Each row is a point. The window is the flat piece filled in between its corners: a triangle in 3 columns, a solid with four corners in 4, and so on. A path goes straight from each point to the next, and from the last back to the first. List the points from which the path goes on through the window.

Window (4 x 4)
[[ 10   3  15  -5]
 [ -3 -30  25  11]
 [ 31 -40 -10  10]
 [  1  15 -11 -41]]
Path:
(1): [ 36 -39   7  -8]
(2): [ 12 -31 -10  22]
(3): [  4   4 -21  -7]
(4): [ 24  -8  -6 -30]
(5): [ 23 -22   1 -23]
(6): [ 18 -22 -15   9]
(7): [  2  11 -30 -16]
(8): [ 30  -3  -6 -44]
(9): [  9   5  -2 -39]
(10): [-10  19 -18 -27]
(11): [ 17 -22   2  35]
(12): [ 20 -60  27   6]
Through the window after points: 1, 5, 9

Window (4 x 4)
[[ 50 -43  -3 -40]
 [-24   0 -29  19]
 [-19  28   3   3]
 [-14  -8  -1 -27]]
Path:
(1): [ 17 -10 -37 -55]
(2): [ 18 -60  13 -19]
(3): [-22 -16  11  24]
(4): [  2  12 -32   1]
(5): [  8  -6 -32 -45]
(6): [ 16 -40  13 -19]
(7): [  0 -11   6  -9]
(8): [ 18  11 -21 -38]
(9): [ 19 -13 -29 -30]
(10): [  2 -54   7  -9]
(11): [  5 -30  27 -22]
(12): [ 19 -16  -4 -52]
Through the window after points: 7

Window (6 x 6)
[[ 40  37  28  39 -26  -1]
 [ 10  22 -27   1  12   3]
 [-34   2  -5  -2   2 -14]
 [ 46   9  -5  14 -60  -3]
 [ 14  21   0 -22  24   5]
 [  4 -42  -4  35  16 -17]]
Path:
(1): [15  4  7 -2  8 35]
(2): [ 18  27   2  -9  13 -12]
(3): [ -3 -11  -6  13  10 -24]
(4): [ -9 -14   1  13   4  18]
(5): [ 6  7 -4 -7 11 28]
(6): [ 22  28  -8  -9  10 -24]
(7): [  5   5 -23  -6   1 -30]
(8): [  2  -6 -14   4   2  30]
Through the window after points: 1, 3, 5

Window (8 x 8)
[[  4  -5   4  25 -26  -8  22  13]
 [ 31  24  19  40  -9 -11  -1 -11]
 [-40 -23  -4  23  47  15  27  14]
 [-32  -2  10  -4   0  34   8  33]
 [-14 -45   9  18  13  15   3  -1]
 [ 42  12  11 -14 -14   8  18  16]
 [ 24   1  36 -21 -22 -19  14   2]
 [  6  -3 -15 -60   9 -16  -4  35]]
Path:
(1): [ 34  -2  24   1 -10 -14   3  50]
(2): [ 25  11   5 -23 -32  -9   4   0]
(3): [  3  20  -3  -3 -18   2  13 -12]
(4): [13  5 17 16 -6 -1 10 24]
(5): [ 26  -8  17  17   0 -17  15  20]
(6): [ 10   4  -7   5 -25   1  14 -23]
(7): [-37  -7 -17 -16  -6  18  20 -14]
(8): [  5 -17  11 -16   5  -3  15  38]
(9): [ 25 -13  22  18   7 -11  15  23]
(10): [ -3  19  -8   8 -21   4  12 -18]
(11): [ 11  -1  10 -11 -23   1  19 -17]
(12): [ 17  -8  30  -5  -3 -13   8  29]
(13): [ 24  -8  25  27   0 -16  10  24]
(14): [  4  -9   5  11  -3  -7  16 -10]
(15): [-32  -2  -7   9  -4  23  21 -10]
(16): [-12 -11  16   3  16  13   8  45]
Through the window after points: 11, 15

Window (8 x 8)
[[-16 -21 -41  17  30  28  11 -12]
 [-13  37  13 -47   2   2   4  24]
 [  2 -18  37 -59  17 -36 -11   7]
 [-24   5  -9 -43 -31  -2  -9  50]
 [ 27 -16 -21  43  30  22  -2   3]
 [-31  -1  57 -24  -2 -30  -7   8]
 [ 11 -38   7  20  25  60   5 -12]
 [-20  -2  48 -38  21 -12 -52   1]]
Path:
(1): [  3 -20  -6 -10 -28  14 -15 -30]
(2): [  8  -9  10  27   2  24 -11 -45]
(3): [ -4 -25  14  -1  41  30   2  -2]
(4): [-11 -12  32 -33  41 -14  -2  37]
(5): [-13   8  23 -31 -30 -33 -20 -10]
(6): [-17  11  21 -28 -11 -24 -18   5]
(7): [-14  -1  21 -32  30 -18 -15  33]
(8): [ 13 -21   1  17  44  30  -3  25]
(9): [ 12   3 -18  17  -3   5   0 -17]
(10): [  0  -6  19 -35 -24  -5 -16 -11]
(11): [-24 -12  19 -20  29   1  -1  12]
(12): [-23  -5  42 -27  44 -14   2  52]
(13): [-19  -3  30 -26  -1  -9 -32  -9]
(14): [  7 -11  11  -4  11  -6 -16 -18]
(15): [ -3 -23  16 -11  30   5 -14  25]
(16): [ -6 -26   2  14  33   8  -6  14]
Through the window after points: 8, 12

Window (9 x 9)
[[ 45 -12   2   1 -27 -34  -3 -12   9]
 [ 23  15 -15 -10 -33  -6  -4   4  11]
 [-21 -14   2  -8  27  -8  26  15 -13]
 [-21  -4  -9   0  60 -11  -6  14   1]
 [  9  -2  12   7  30  15  10  -1   2]
 [ 17  -7 -23 -14 -37  -1 -13 -39  -5]
 [ -4 -11 -24  26  33  -3  22   9   3]
 [ 13  19   1  12 -43 -22  -9 -30  -3]
 [-18 -27   3  19  24   5  -6  25   1]]
Path:
(1): [-17 -21 -11   3  30  -9  22 -11  28]
(2): [ 14   4 -24  35  16   1   6  26 -27]
(3): [ 12   1  -1  -1  14   0  -6   7 -15]
(4): [-1 -6  7 -3  5 -4 -1 -4 14]
(5): [  5  -4   8  -9 -24 -21   4 -35  35]
(6): [ 31  13 -11  22 -23 -19 -13   5 -33]
(7): [ -7   2 -11   4  12   1   6   6 -16]
(8): [-27 -14 -10  -6  13  11   8 -20  35]
Through the window after points: 1, 5

Window (11 x 11)
[[-10 -10 -22  23  -3 -18 -16   1   3  -9 -20]
 [  2 -30   4  -5  27 -18   9 -10  -3   3  -4]
 [  7  -2 -23  10  -4 -14  -3  -5 -31  -1  -1]
 [-34 -29 -16   2   6 -12  -3  -1 -24  -2  -8]
 [-15 -10 -16 -18  19 -21  -4  -5 -15 -26 -24]
 [ -9 -19 -22 -22  -7 -33  -6  10  -3   7 -10]
 [  0   9   4 -13   5  27  44  -6  17  15  11]
 [  7   8  20 -10 -29  26  11 -26   7  13  -3]
 [ 14  22  -1   2   2  60 -14  -2   0  39  10]
 [ -4  33  16  12   3  18 -12  10 -12  31   4]
 [-19  -4 -19 -13  14 -23   7 -30   2  10  -3]]
Path:
(1): [ -1   2  -2  -2   7  19   0  -6 -10  24 -13]
(2): [ -2  -2  -3  -8  11  12  22 -13   0  31 -26]
(3): [ -7   3  13 -11   2   7   2   0  13 -11  30]
(4): [ -9  -4  -5 -14   5  -6  -3  -7  -1  -6   9]
(5): [ -4  -6  -5 -11   7   1  15  -7 -11  12 -20]
(6): [ -8  -4 -16  -5   4 -14  12 -10  -9  13 -27]
(7): [-10  -5  -5 -10   1  -6 -12  -9   9  -5  20]
(8): [ -4  -3  -7  -4   8 -10  -9  -4  -7  -5   5]
(9): [ -4 -16 -11   2   8 -12  -1  -3 -15  13 -26]
(10): [ -2  -7 -15   3   4  -7   9 -12  -7  15 -35]
(11): [-16   3  -9   0  11  -4  -3   3   5  -5  22]
(12): [ 1  4 -6 -2  5 21 -8 -1  0 10 12]
Through the window after points: 6, 12

Window (11 x 11)
[[ 48   3 -15 -11 -35 -12 -27   0 -14  14 -10]
 [-38 -28  -6   8  38   8  36  -2   8  27   5]
 [-10 -37  14  -7  46 -31 -29  52  56  11   1]
 [ 25 -14  20  39   6 -17   5   8 -24  37 -22]
 [-15 -11  12 -36 -10 -14  17  39 -12 -36   6]
 [-41   5   1   5  60 -12 -22  25  -1 -21 -22]
 [ 28 -30 -21 -40  12 -57 -18  24  17 -13  21]
 [ 37   3  -4   4  35  -9  -5  32  38 -43  -8]
 [ -6 -26  39 -31  20  11  10 -23  -5 -16  25]
 [ 33  -9 -17 -35  26  23  29   4 -12  17  -3]
 [-11  20  59 -22  16  -2  29  -3  16 -26 -16]]
Path:
(1): [-12  17  14   6  27  -1  12  17   6  14  50]
(2): [-5 30  3  2 27 -4 -2 30  2 12 24]
(3): [ -3  -9   6 -12  25 -12  -1   3  -2 -30 -26]
(4): [ 11 -19   1  -7  15 -15   4   8   4  -1 -34]
(5): [  2  10  10  14  18 -13 -16  33   6  16  18]
(6): [ -6   5   7 -19  24 -22  -6  49  16  -3  22]
(7): [ -8 -39  14 -13  21 -14  -3  12  15 -19 -25]
(8): [ -4 -38  11 -28  20  -4   2   1   9 -25 -17]
(9): [ -1   1  15 -27  22  -3  11  11   7  -7  18]
(10): [ 17   4   8 -10  20 -23   0  32 -14  18  22]
(11): [ 15 -28   6   3   6 -17   4   2   3  -1 -23]
(12): [ -9 -38   8 -21  21  -3  12  -6   2  -5 -12]
Through the window after points: 6, 10, 12

Window (12 x 12)
[[ 28  -5   3   3  -5 -25  10  -6  35  -8   6  19]
 [ 20  44 -25  26  37  12  60 -19 -37   4 -19 -28]
 [ 33  -3  -8 -28  34 -26  -7   7  37  15  12 -22]
 [ 24  10  19   7  31  30  -1 -14  48  50  27  21]
 [ 19  10 -29  11  -5  13   4  -9 -10  -4 -24  -3]
 [-48 -17 -39   6  25  11  17 -40 -13   6 -21   7]
 [ -7  28  -4  14  -1 -17 -18   2   8 -22  -3 -10]
 [  9   9   7 -16  -7 -13   5   0  20  19  -2 -23]
 [ -2 -16  -8  -4  10 -35   5  49  -3  17   5 -11]
 [ 12  13   4  16   5 -29 -17 -14 -12   9  -4 -13]
 [ -3 -12  -4   0  17  -3  14   7  18  -1 -57  16]
 [ -5  -3  44  -3  18  18 -18  12 -20  10  27   1]]
Path:
(1): [  4 -20 -11  41  19   2   5 -14  30   7  -7 -32]
(2): [  7  30 -17 -18   5 -13  10  -5   3   2 -15  17]
(3): [  8  28  -5 -14  17  -3  -6  -5   4   9  -2  18]
(4): [ 12 -18   3  40   4   2   4  -2  28   9  -2 -31]
(5): [  9 -17  -7  24  14   6  -2   5   4   3  -7 -16]
(6): [  5  13 -12  -4  18 -15   4   1   0   8  -1  11]
(7): [ 17  29 -13   7  14 -12  17 -12 -16  12  -9   4]
(8): [  9   7   0  17  14  -9   2  -9  -5   3  -6 -21]
(9): [ 12 -12   5  25  24  -4  16 -11   8   3   4 -29]
(10): [  5  34 -33 -31  15 -16  10  10  -7  15 -18  16]
(11): [ -9  25   5 -17   5  -6   6  -7 -20  13  -7  24]
(12): [ -4   4  -4  21  10   0   3  -7   0   3  -6 -11]
(13): [  7  -5   2  28  10  -6   4   0  -1  -6 -13 -24]
(14): [ 13  32 -10 -23  14  11   7 -10 -12  21   3  24]
(15): [ -7  14 -13 -25  16 -19  -6 -17   5  21 -11  30]
(16): [  4 -28 -13  30  14   7  26  -5  16 -14   1 -32]
Through the window after points: 3, 7, 9, 13, 15

Window (14 x 14)
[[  7  13 -33  43  21 -18   6  36  -4 -26 -18 -24   1 -10]
 [ -3   9  -5  27 -20  12   6 -21  12 -14  26  11 -13  -5]
 [-16 -33  21  -9 -17 -11  35  45   1 -17  34 -30 -12   3]
 [-26 -17 -56  -3 -30  10  -8  30   5  37 -17 -25 -24 -14]
 [ 10 -25  -6  -6   8   9  25  30 -39  -7  34 -12  26   3]
 [ 25  -2 -36  10  15  22 -11  23  25  35 -17   3  -4 -15]
 [-58 -10 -14 -17   1  14  12 -27  29  -6  11 -23 -38 -19]
 [ -9 -10  31   9  16  10 -19  20   2  -6 -11 -27  28 -11]
 [ 40  18  -6 -20 -30 -21  25  25 -35  22   0 -18   8 -27]
 [  2 -26  14  -6  27  -8 -32 -49 -21  22 -16 -12  -9  -5]
 [ 30  24 -37  28  -6 -42   5  -5 -23   6  27 -52  -5 -36]
 [-55   1 -20 -38  33 -26 -18  31  -4  20  34   4 -17   4]
 [  5  -4  20  15  12  35 -16  -3 -12  49 -31  -5 -18 -31]
 [ -3   7  21  46 -13 -12  46   6  21  -2   4  -2  23 -28]]
Path:
(1): [ -8  21  -1   6  13   2  17 -11   4  40 -33 -22  14  28]
(2): [ -1   9  -7  17  -7  -1  12   3  -9  14  -2 -23   0   5]
(3): [  8 -14 -21  -5   6  -7 -10  13   1   6  -3   9  -5 -60]
(4): [ 22 -18  -1   9   1   5  10  11 -13  -4  13 -11   3 -32]
(5): [ -6  -4  -2   6  -6   2  16  11 -11   7   1 -25   6   6]
(6): [-26   6 -11  -7   8 -10   2  15   0  19  15 -15  -4   2]
(7): [ -1 -22 -23  -6   7  -5 -13  20 -13  -5  11  -3 -14 -32]
(8): [-11 -27 -12  11   7  -8  -5   9  -3 -16  10 -18   4 -45]
(9): [ -6  19   0 -10  11  12  -8   8  -3  34  -7 -12 -16  33]
(10): [  7  -2  -5   5   1   1  19  10 -11   8  18 -18   5   5]
(11): [-11 -26 -16   9   1   7 -11  20   1 -13   7  14   0 -41]
(12): [  4 -12  -9   0   2  -3 -14  12 -12  -1  16 -11  -7 -37]
Through the window after points: 6, 10

Window (14 x 14)
[[-45 -18   7  23 -13 -31  -3 -10 -16  21 -56 -28 -16  37]
 [-21 -49 -23  34  27 -37  22 -12 -33 -22   1   7  29   0]
 [ 27   7   2 -49   9 -10  10 -20 -26  36  -5  15  -3  12]
 [-45  20   0  -4  16  41 -10 -26 -19  23  16  14   1   2]
 [-42   9 -35 -22 -33  -8  -7  11  -5  12  -5  30 -29  24]
 [ 29 -36 -30  -5  27  27  13 -25 -55  29 -27  -7 -24  -8]
 [-36  -6 -21  10 -19  14  11 -29  -4  15  54 -25 -22   8]
 [ 15 -36  25   2   6   7 -10  -2  31  22 -58 -11  -5  51]
 [  6  -3  14  50 -10 -60  -7 -19  -3   7   7   3 -15  23]
 [  8 -14 -35 -17 -11  -9  25 -44 -29 -18 -39  39  -1 -46]
 [ -3 -24  33  -7   6  -3 -15  24  -7 -16  -6 -10 -43 -27]
 [ 11  27  27  31  25 -27 -32   3  30  12  -7 -27  18 -23]
 [  5   9 -22  13  -8   8  20 -30 -21 -26 -35 -15 -17  10]
 [ -9 -19  15  16  11  45  32  12   4  38  -7  -3  20  19]]
Path:
(1): [-20   6   0  10  14   1  27 -14  13  10 -10  -4 -27  -2]
(2): [ -4 -22 -16   0  21   2  18 -12 -28  21 -21   0 -28   4]
(3): [  7 -14 -17   5 -29  17 -26 -24 -31  14 -21 -15  11  10]
(4): [ 15 -31 -26  -3 -49  15  -8 -12 -41   8  -9 -38  10  17]
(5): [-24  23  31  -3  43 -15   7 -11  22  18 -16  32 -51  -5]
(6): [-12   5 -21  10  37 -13   9 -12  11  15  -7 -12 -33  -1]
(7): [ -4  -4   9   9  -6   8 -10 -14 -16  11   0  -7   7  -3]
(8): [ -2 -10  -7  11 -14  -9 -18   5 -15  12 -23 -10  11  10]
(9): [-22  12  11   7  28 -11  31 -42   7   6 -12  -9 -43   6]
(10): [-21  -6  -3  13  11 -27  52  -3  16   8 -22  33 -39  -3]
(11): [ -6  -4 -26 -19 -20  10 -19 -23 -31   4  -4   0   5   2]
(12): [ -4  -6 -12   8  -9   4  -7 -21 -25   0  -3 -12  -3   9]
Through the window after points: 2, 6, 8, 10, 12

Window (14 x 14)
[[-16  -2  24  22 -11 -39   1 -17  -2  23 -24  37 -33  -4]
 [-10  -3   8  -7  -2 -14 -31 -11   0   2   2   8  18 -38]
 [ 27  -9 -35  -4   5  13  -4  43 -24  15 -50 -33  -8  13]
 [ 30   5 -16   7 -13  -7  10 -22 -22   6  16 -26  17 -26]
 [-26 -24  17 -19  29   0  21  12  -2  21  16 -37 -12 -22]
 [-24  35 -30   3  32  -2  31 -34   6  -2  26  -8  23 -39]
 [-12 -43   0  37  11   9  25 -15   1 -44 -38 -14 -46 -29]
 [-46 -19 -17  24  28  -3   2 -37 -11   1 -16   9  17  16]
 [ -5 -40   5 -28 -15 -14 -23 -27  46   6  -9   4 -22  30]
 [-38 -20 -15   0 -18 -42  17 -12  18   2  -8 -15  28 -17]
 [-12  11   4  60  17  -9  -2  -1   0   5  23  23  -6  -2]
 [ 53 -16 -16 -26   9 -41   6 -11  20  56 -16  26  23 -14]
 [  9  15 -26  22   6  -4  -3   2 -41 -41  -2  30  30  36]
 [  8 -31 -37  29 -24  41  16  30 -48 -14 -34  29 -13   3]]
Path:
(1): [ -9 -39 -33 -32  13 -11  11  -2 -33   0   5 -13 -31   1]
(2): [ -2   0  17  50 -14  14  10   8  14  15 -36  11   8 -24]
(3): [-11  -6  -4  11   5   1  15 -13   6  -2 -12  -3  10  -2]
(4): [-19 -18 -20   9   7 -17  -7  -4  -9   4  -6  21  -3  -1]
(5): [ -7 -17 -42   6  12 -46 -13 -11 -19   4  18  14  -9 -31]
(6): [-20 -20  42   0  11  33  31   5  19   2 -20 -34  -8   7]
(7): [ -3   2  11  26   8  25  20 -12 -13  -3   2   6  25 -15]
(8): [-19 -13 -32  13   7 -16   3  -7  -6  -1 -10   6 -10  -5]
(9): [-44 -18 -38  25  13 -12 -32  16 -41   9   6  25 -41   1]
(10): [ 20 -17  16  13  -4  14  45 -18  25 -13 -34  -2  28  -4]
(11): [ 11   9  22  17  -5   7  27 -11   1  15  -8 -25  27   1]
(12): [  8 -14 -48  -3   0 -24 -14 -17 -26  -6  19  -1  -8 -36]
(13): [-11 -19 -19  -1  22 -44 -14 -18   7  21  16   4 -38 -11]
(14): [ -6  -6  11  11 -20  28  14  -7   9 -15 -24   1  43  11]
(15): [  6   9  23  24  -2  15  28  -1  -7 -30 -18   0  22   2]
(16): [-20 -21 -50  20  14 -39 -27  -9 -15  14  10  25 -23   3]
Through the window after points: 5, 7, 11, 13, 15

Window (14 x 14)
[[  2  -3 -23 -15 -19  12 -20 -24  12  24  -5 -12  -9  -8]
 [ -1 -11  -9  16   2  10  -3  22 -44  19 -14   7  60  14]
 [ -5  15 -31  21  10   7  -6 -11  15  -7   1  -8  -9 -27]
 [ 47 -10  19  14  19 -16 -10  37   0  11 -19 -35  13  -3]
 [-10  -4  15 -11  21  13   9 -16  27  -8 -14  -7  -6 -28]
 [  1  19  -1   5  -2   7 -18  33 -14  -4 -15  28  41  33]
 [ 21   3   7   6 -23  -9 -10   9 -41 -12   3  15  48   3]
 [  2  26   1   6  -1  31 -24 -34   1   7 -13 -40  -3 -18]
 [ -9 -15   4  24   4   2   7 -14  29 -22  -7 -15   8  17]
 [ 14 -14   4  14  26  -7 -34  11 -36  -2   5  32  53  31]
 [-44  16 -14  -8   1 -19 -20 -21  16  -7  -5 -19  17 -10]
 [ 11  -9  -7  13  -6  30 -31 -12  37   0 -14 -11  28 -32]
 [ -1   8  20  30  -2 -10  -9   9 -13  25   7  26  44  14]
 [-21 -14  14  15  -3  -2 -29  44 -31  -4  14   9  21  17]]
Path:
(1): [ 12   8   4   3   4  -1  -6  17 -12   0  16 -16  25   4]
(2): [  9 -24  10  25  10  -6 -33  12   7   7 -47   2  12  -9]
(3): [  3  -2  -3   9  -5  -6 -12  -4   0  -4 -18   0  17   0]
(4): [-22  10  -2   5  11   6  -9   2  10   1  20 -20  23   7]
(5): [  5   7  -1   2   6   5  -8   9 -12   1   8   8  35   3]
(6): [ -3  -7   5  21 -10 -10 -28  -6 -12   0 -17   2  33   6]
(7): [-10  -8   3  12  -4   0 -12   4  -8   3 -11   4  11  -5]
(8): [  6  -1   3  -1   9  12 -16  14  -1   2   6 -12  23   6]
(9): [-10  -5 -11   3  11  14  -4 -10  -1 -11  16  -5  40   3]
(10): [ -2  -2   4  25  -4  -4 -20   0   4   0 -22   9   2  11]
(11): [-11 -13   1  39 -14  12 -11 -26 -14  -1 -42   2   1  -8]
(12): [ 13  17  -6  -5  16   1 -18  16   7   3  18 -14  25  -4]
(13): [  3  24  11  -1  14  -5  -5  23  27   1  26 -11  36   7]
(14): [ 10  -5  -2  13  -4   7 -22  -6 -14  -2 -27  -2   5  -3]
(15): [ 15 -22  12  18   4  11 -39  -1 -12  -3 -57  42  27  27]
(16): [  5  12  -5   8  -4  12   0  14   5   5  33 -33  20 -22]
Through the window after points: 1, 3, 5, 7, 11

Window (14 x 14)
[[  7  12 -36  -4  60 -23 -15 -30   5  -1  46  30 -16  -8]
 [ 10  -4   4  -9  -4 -15  17  12  -5 -16 -29   4  46 -10]
 [ 14 -24  10  11 -11 -26  13  29 -49  27 -10 -16 -25  13]
 [-21  41  26   0 -15 -15   6  13  21 -10  10 -10  15  33]
 [ 13 -31 -28  24  38   7   0  -6  29  53 -12  53 -36   1]
 [ -1  13  -9   5 -38 -29   6 -13   6  32  -7  30   2 -24]
 [ 10  -6   3 -26   8   3 -14   9 -44  31 -26  28  43   6]
 [ 24  20  14   8  -4  39  46 -31  17  11  15 -10  11  31]
 [-33 -25 -10 -17  -1 -28  21  20  15  13  10 -15  18 -12]
 [ 24  30 -16 -35   1  -7  12  55 -34  -8   4 -11 -18  23]
 [  3   6  -4  21   8   7 -52  29  23  30  42  30  20 -13]
 [ -2 -15  13 -25  -4  10 -29 -23  -2 -22 -11 -33 -24  20]
 [-13 -17 -40  10  17 -34 -13 -16   1  33 -42 -19  22  -1]
 [-34  17  -6  14 -13  10  43  24  -3 -15  26   9 -18 -11]]
Path:
(1): [ 10 -10 -16   3 -14  -3  15  15 -25   7   8   0  -1  35]
(2): [  3  -2  -8  -8  -8  -9   1   6 -10  -6   7  -2  10  14]
(3): [-13  27  14  -7  10  -8  11  13  -8  17   3 -11  13 -10]
(4): [  9  15   4  -4   9   3  14   5  -9  21 -13  -2  11 -22]
(5): [ -4 -20 -14 -12   1 -16  -3  -2  -1  -1  11  23  23  31]
(6): [ -8 -19 -20   3 -13 -13 -20   9  14   8  10  19  19  21]
(7): [  9   5  -4  -5  23 -11   0  -3  -3  23   5   5  -1  -7]
(8): [  0  16  -4   3  21   4  -2   1   0  21  -9   0 -12 -18]
(9): [ -2 -45 -21   3 -26 -26   4   3  11  21  19  37  -8  48]
(10): [ -7  -2 -27   6 -15 -15   4  14  -5  -5  12  15  12   6]
(11): [ -2  12  13  -3  22   6  10   8  -7  24  -1   0 -13 -10]
(12): [-13  13  34   1   7   3  21   9   0  18  -1 -20   2 -39]
(13): [  1 -23 -31 -20  -7 -17 -17  -2  -2 -13 -10   6  13  41]
(14): [  2  -5 -24  -1  -1  -7  -9   0   0   9   6  12   2  21]
(15): [ -8  17  23   2  20  -7  11  13  -1  28   1 -20 -13 -22]
(16): [  7   8  25  -7  14 -23   0  27 -18  24 -15 -14 -26 -30]
Through the window after points: 4, 10, 12, 16

Window (14 x 14)
[[-26  43   5   7  17  -2  11 -27  28 -32  10 -15  11 -23]
 [  4  11  39  28  54 -51  15 -19   1  21 -32 -20  11 -28]
 [ 18 -36  -6  -9 -11 -25  44  16  -2 -21  11   3  45 -11]
 [-20  17 -18  -1   9  33  -3 -27  10  21  -1  -7  40  -3]
 [-27 -18 -32   2  38 -30  11 -36 -28   9  -7   6 -14  -3]
 [-18  -3 -18   7 -10 -25  -4  32  -4 -34 -11   5 -41  48]
 [  5  -6 -45 -16  31  22 -20  -5 -36  17   8 -24   6   0]
 [-19   0 -58   0 -28  -6 -12 -50 -13 -38 -45  40 -13  -7]
 [-12  27 -21  29 -17   6 -29 -18  48 -28  51   6  40   0]
 [  1  16   2  -5  -5 -15  -9 -16   7   5  -7 -40 -15  31]
 [ 22   1  12  15 -45  -1  32 -11 -24  12  -1  11  20 -13]
 [-34 -42 -19  37  29 -22   8 -39  -4 -12 -13 -21  28 -60]
 [ 19 -32   5  -4  26  29  37 -17   6 -19  17   5   2  -3]
 [ 18  -5   5 -10 -18 -11  22  13  12  21   6  11  -3 -13]]
Path:
(1): [-16 -12  -6   0   1   0 -18 -13  -4 -15  15  -4  17 -15]
(2): [  3  -6   6  -4 -15   1   6  -9 -12  -6   1  -1  20 -11]
(3): [ 14  -2 -22  31  12   7  52 -26  11  12  -1  12   2   3]
(4): [  6  12 -55  36  16 -15  28 -25  14   1   2 -12 -10  35]
(5): [ -7 -23   2 -45  10  18 -32   3 -44   2   0  -6  24 -40]
(6): [-10  -8  -2  -5   8  -5   6 -11  -4   1  -3  16  27 -10]
(7): [ -9   1 -36  48   8  -7  14 -17  17 -35   7 -32 -17 -13]
(8): [ 12   1 -24   9   6  -1  24  -4   0  -1  -4 -10  20 -10]
(9): [-30 -23  23 -20 -13 -26 -10 -19 -16 -31  23  17   7  -1]
(10): [-10   0   9 -15   6  -2 -22 -17  -7 -29   6  19  11 -19]
(11): [ -8 -10 -32  19   8  -7  26 -20  -3   2  -8  -7  13 -14]
(12): [ -2   7 -28  10  -6  -1  28 -16   2  -2 -15  -5  -4  12]
Through the window after points: 2, 4, 8
